Each row is a point. To make a cloud, some directions were put in groups of two or more. Within a group, all points are equally far from the middle, so they leave a hole (a ring in 2 directions, a hollow ball in 3). The other directions are filled evenly. Then the cloud was stretched, turned, moved and blurred a little. How many holes are there, and how many directions does each take, smallest first?

Cloud (20 x 3):
[[ 0.33  0.45 -0.38]
 [ 0.32  0.39  0.01]
 [ 0.30 -0.41 -0.39]
 [-0.48  0.08  0.22]
 [ 0.45  0.36 -0.40]
 [ 0.03 -0.52  0.22]
 [ 0.13  0.54 -0.51]
 [ 0.24 -0.42 -0.64]
 [-0.37  0.30  0.05]
 [-0.27 -0.30 -0.56]
 [ 0.24  0.44  0.01]
 [ 0.48 -0.10  0.31]
 [-0.26 -0.39 -0.15]
 [ 0.56  0.05 -0.35]
 [-0.37 -0.34  0.12]
 [-0.42  0.25  0.29]
 [ 0.54 -0.15 -0.52]
 [ 0.43  0.31 -0.11]
 [ 0.17 -0.45 -0.55]
 [ 0.54 -0.14 -0.41]]
Holes: 1 (2)

Cloud (50 x 6):
[[ 0.20  0.43 -0.13 -0.37  0.52  0.01]
 [ 0.29 -0.31  0.08 -0.40 -0.24  0.28]
 [ 0.12 -0.31  0.03 -0.41 -0.10 -0.04]
 [-0.43  0.21  0.51 -0.33 -0.05 -0.49]
 [ 0.09  0.32 -0.06 -0.34  0.71 -0.55]
 [ 0.24 -0.40  0.21 -0.25 -0.55  0.38]
 [ 0.52  0.13  0.09 -0.08  0.13 -0.37]
 [ 0.31  0.14 -0.44 -0.73  0.04 -0.22]
 [-0.58  0.21  0.31 -0.40  0.17  0.42]
 [ 0.36 -0.22 -0.14 -0.61 -0.44  0.21]
 [ 0.12 -0.62  0.16  0.27 -0.07  0.19]
 [-0.11 -0.54 -0.17  0.24 -0.31 -0.06]
 [-0.27  0.45 -0.36  0.53  0.20  0.08]
 [-0.62  0.05 -0.44 -0.35 -0.08  0.08]
 [ 0.28  0.46 -0.11  0.09  0.05 -0.48]
 [-0.71 -0.09 -0.16  0.32  0.14 -0.40]
 [-0.22  0.73 -0.48 -0.21 -0.11 -0.54]
 [-0.63  0.19 -0.31  0.37  0.03 -0.21]
 [-0.50  0.13  0.50  0.01  0.15  0.22]
 [ 0.43  0.08  0.17 -0.32  0.27 -0.44]
 [ 0.56  0.48 -0.59 -0.17 -0.39  0.35]
 [-0.58 -0.05  0.18  0.05  0.14  0.24]
 [ 0.42 -0.10 -0.21 -0.70 -0.33  0.54]
 [ 0.03  0.27  0.47  0.64  0.08 -0.70]
 [ 0.38  0.62  0.62 -0.22 -0.54  0.35]
 [ 0.63  0.12  0.11 -0.56 -0.08  0.38]
 [ 0.13  0.78 -0.02 -0.52 -0.54 -0.27]
 [ 0.65  0.04  0.20 -0.21 -0.05 -0.52]
 [-0.09 -0.44  0.41  0.03 -0.23 -0.15]
 [-0.46 -0.11 -0.24  0.51 -0.24  0.34]
 [ 0.23 -0.32  0.06  0.43  0.56 -0.29]
 [-0.44 -0.01  0.28 -0.21 -0.01  0.43]
 [ 0.49  0.10 -0.50 -0.47 -0.21 -0.26]
 [ 0.20  0.39  0.09  0.21  0.50  0.36]
 [ 0.09  0.04  0.53  0.27 -0.75 -0.43]
 [ 0.19  0.51 -0.06  0.11 -0.45 -0.64]
 [-0.10  0.44  0.30  0.50  0.47  0.36]
 [ 0.59 -0.15  0.47 -0.56 -0.10 -0.59]
 [ 0.04 -0.38 -0.30 -0.13  0.02  0.21]
 [-0.25  0.14 -0.17  0.26 -0.53 -0.26]
 [ 0.68 -0.25 -0.07 -0.15 -0.39 -0.48]
 [-0.13 -0.50  0.37  0.08  0.46  0.27]
 [ 0.05 -0.41  0.47  0.12 -0.70 -0.75]
 [ 0.47 -0.11  0.37 -0.42  0.14 -0.27]
 [-0.05  0.64 -0.23 -0.20 -0.50  0.52]
 [-0.09 -0.23  0.35  0.49 -0.56  0.03]
 [-0.40 -0.27 -0.54 -0.17  0.01  0.46]
 [ 0.47 -0.03  0.02  0.37  0.23 -0.20]
 [ 0.21 -0.15 -0.23 -0.77 -0.43  0.38]
 [ 0.07  0.50 -0.12  0.14 -0.50  0.07]]
Holes: 1 (2)

Cloud:
[[-0.29 -0.14  0.42 -0.37  0.41 -0.44  0.04 -0.02]
 [ 0.27 -0.04 -0.04  0.02  0.37  0.57  0.04 -0.01]
 [-0.59  0.10 -0.36  0.26  0.40  0.31 -0.51 -0.17]
 [-0.02  0.02 -0.21  0.53  0.10 -0.35 -0.32  0.87]
 [ 0.06  0.74  0.03  0.02  0.34 -0.11 -0.40  0.37]
 [-0.16  0.73  0.19  0.21 -0.22  0.04  0.14  0.26]
 [-0.53  0.12 -0.03  0.08  0.25  0.81  0.13  0.14]
 [ 0.08  0.38 -0.37 -0.23 -0.31 -0.81 -0.15  0.15]
 [-0.13 -0.05 -0.66  0.12 -0.34  0.20  0.48  0.32]
 [ 0.19  0.02  0.43 -0.40 -0.21  0.76 -0.33 -0.09]
 [-0.86  0.32  0.05  0.20  0.03 -0.09 -0.11  0.23]
 [-0.64  0.70  0.00  0.06  0.45  0.07 -0.32  0.10]
 [ 0.05 -0.52 -0.61  0.42 -0.21 -0.49  0.00  0.21]
 [ 0.04 -0.38 -0.09  0.01 -0.63  0.29 -0.09 -0.24]
 [ 0.20  0.86  0.12 -0.03  0.28 -0.36  0.09  0.01]
 [ 0.45 -0.66  0.18 -0.19  0.06 -0.43  0.27 -0.04]
 [ 0.14  0.21  0.20 -0.36  0.26 -0.04  0.84 -0.20]
 [-0.28  0.36  0.22  0.45  0.47 -0.46 -0.65  0.42]
 [ 0.25  0.51  0.51  0.18 -0.62  0.03  0.03 -0.24]
 [ 0.05  0.77  0.26  0.38  0.19 -0.77  0.01 -0.08]
 [-0.11  0.78  0.36 -0.46  0.23  0.05  0.43  0.00]
 [ 0.46 -0.39 -0.43 -0.50 -0.27 -0.29  0.50  0.11]
 [ 0.33  0.09 -0.40  0.02 -0.65 -0.43 -0.82 -0.18]
 [ 0.13  0.64  0.01  0.48  0.50 -0.59  0.27  0.32]
 [ 0.20 -0.27 -0.40 -0.20  0.73 -0.24  0.01  0.07]
 [-0.34 -0.34 -0.10 -0.41  0.07 -0.62 -0.38  0.13]
 [-0.07 -0.21 -0.26  0.67  0.26  0.27 -0.60  0.54]
 [ 0.27 -0.26  0.07  0.50  0.81 -0.38 -0.01  0.31]
 [-0.05  0.23 -0.32  0.22  0.44 -0.53 -0.21 -0.22]
 [-0.57 -0.25 -0.03 -0.10  0.31  0.20 -0.28  0.28]
 [-0.07  0.50 -0.05 -0.45 -0.01 -0.04 -0.58  0.18]
 [-0.85  0.65 -0.13  0.18  0.32 -0.28 -0.18  0.41]
 [ 0.06  0.51 -0.57 -0.11 -0.07 -0.23 -0.05 -0.37]
 [-0.10  0.49  0.52  0.32  0.35  0.19 -0.08  0.22]
 [-0.54  0.53 -0.36 -0.01 -0.27  0.07 -0.23  0.06]
 [-0.81 -0.25 -0.07  0.02  0.30 -0.43 -0.05 -0.22]
 [-0.07  0.22 -0.44 -0.51 -0.22  0.02 -0.32 -0.01]
 [-0.30  0.10 -0.10  0.40 -0.13  0.93 -0.47 -0.17]
 [-0.33 -0.37  0.20 -0.50  0.47  0.61 -0.51 -0.40]
 [ 0.56  0.16  0.02 -0.21  0.20 -1.25 -0.05 -0.07]
 [ 0.05  0.42 -0.25 -0.80  0.11 -0.55 -0.36 -0.17]
 [-0.24 -0.18  0.07 -0.08  0.17  0.29 -0.50  0.09]
 [-0.38 -0.04  0.58  0.56  0.01 -0.16 -0.05  0.49]
 [-0.48 -0.55  0.06  0.09 -0.08 -0.41  0.03  0.28]
 [ 0.16  0.05  0.66 -0.43 -0.26  0.10  0.05 -0.47]
 [-0.02 -0.38  0.38  0.19 -0.43  0.24 -0.35  0.09]
 [-0.22 -0.31  0.55  0.62 -0.39 -0.41 -0.10  0.11]
 [ 0.09 -0.50  0.23  0.24 -0.48  0.36  0.02 -0.02]
 [ 0.21  0.24 -0.19 -0.75 -0.20 -0.17  0.06 -0.09]
 [-0.74  0.70  0.08 -0.09  0.29 -0.45 -0.49  0.32]
 [-0.34  0.87 -0.27 -0.36 -0.07  0.09 -0.11 -0.55]
 [ 0.07 -0.07  0.32 -0.17  0.38  0.10 -0.83 -0.10]
 [-0.23  0.35  0.94  0.09 -0.24  0.02 -0.73  0.37]
 [-0.49 -0.05  0.12 -0.12  0.61  0.13  0.28  0.60]
 [-0.25 -0.01  0.09 -0.07 -0.19  0.29 -0.08 -0.05]
 [-0.18  0.37 -0.17 -1.05 -0.25 -0.26 -0.11 -0.77]
 [-0.37 -0.20  0.10  0.00  0.23 -0.22 -0.90 -0.44]
 [-0.27  0.49  0.07 -0.32  0.00 -0.09  0.08 -0.52]
 [ 0.36  0.58  0.68  0.03  0.31  0.07 -0.74  0.01]
 [ 0.29  0.18  0.14  0.08 -0.10  0.12 -0.64 -0.53]
 [ 0.01 -0.43  0.26 -0.04 -0.11  0.48 -0.27 -0.31]
 [ 0.20  0.16  0.36  0.52 -0.02  0.18 -0.17 -0.49]
 [ 0.76 -0.07  0.45  0.02  0.04 -0.36 -0.51  0.19]
 [ 0.01  0.72 -0.34 -0.32  0.03 -0.19 -0.50 -0.07]
 [ 0.43 -0.43 -0.09 -0.36  0.30  0.50 -0.64 -0.09]
 [ 0.23  0.09 -0.44 -0.21  0.12  0.06  0.11  0.08]
 [-0.21  0.21 -0.03  0.39 -0.08 -0.24  0.01 -0.22]
 [-0.56 -0.14  0.00  0.19 -0.29  0.34  0.56  0.14]
 [ 0.44  0.08 -0.14 -0.25  0.12  0.54 -0.15  0.42]
 [-0.50  0.35  0.34  0.45  0.46 -0.16 -0.42 -0.21]
 [ 0.46  0.49 -0.02  0.07 -0.31  0.15 -0.16  0.43]]
Holes: 0
